Each row of a before or after table is a point. The points were changed in one or more steps. Then noise was added and the rows were shuffled. The steps act on how far a point lies along the listed directions, d1 being the first. Name the steps. A step turns or swaps two directions, mirrors them in a line or flattens them onto one, adds a multiple of one to another, or multiplies one. Angles are multiples of 10 degrees, from the lower direction toward the higher: turns from -170 to 170, lines from 10 to 170 but not 90. Use the fewest steps. Two steps may share a direction if one is a turn and the other turns, adds or multiplies; they go together, in the order done. Otherwise the lowest direction goes first.

Directions:
(1): [-58  -4]
(2): [  4 -58]
Before (9 x 2):
[[-60   9]
 [-27  29]
 [ 18 -10]
 [  7   9]
 [ 21  16]
 [ 18 -10]
 [-39 -24]
 [ 51 -16]
 [ 41  30]]
After (9 x 2):
[[-22  50]
 [ 24  43]
 [-13  20]
 [ 14  23]
 [  7  11]
 [-21 -40]
 [ 34 -23]
 [-12  17]
 [ 16 -55]]
Steps: swap d1 and d2

Directions:
(1): [-50  17 -31   8 -21   7]
(2): [ -5  13  46   3 -45  -2]
(3): [ 4 60  6 -7 23 -7]
Before (11 x 6):
[[ -1  11  11   0 -10  -2]
 [ -1  -1 -22   0  19  -2]
 [-15 -24 -10   4  -6   3]
 [  0  16   1   5  -5  -6]
 [-11  -9  -7   3 -10   2]
 [  4   8   6   0   6  -7]
 [-16 -14   2   1 -20   3]
 [ -1   1  11  -3 -11  -3]
 [ -9  15   3   1   0   0]
 [  7 -21   6   2 -14  -2]
 [-17  -6  -4   3 -18   4]]
After (11 x 6):
[[ -4   8  32  -1 -32  -3]
 [  4  18  15   5 -12  -7]
 [  6   3   9   0   4  -7]
 [ -4  18  14   1  -4  -1]
 [-15   0  -6   3 -10   0]
 [ -4 -14  12   4 -31   0]
 [ -1  16  37   0 -32  -3]
 [  6 -10 -61  -3  59  -1]
 [-22 -15 -24   4   2   3]
 [-21  10   9   4 -29   2]
 [-24   3  18   2 -38   2]]
Steps: turn d1 and d3 by 30 degrees; multiply d2 by 3
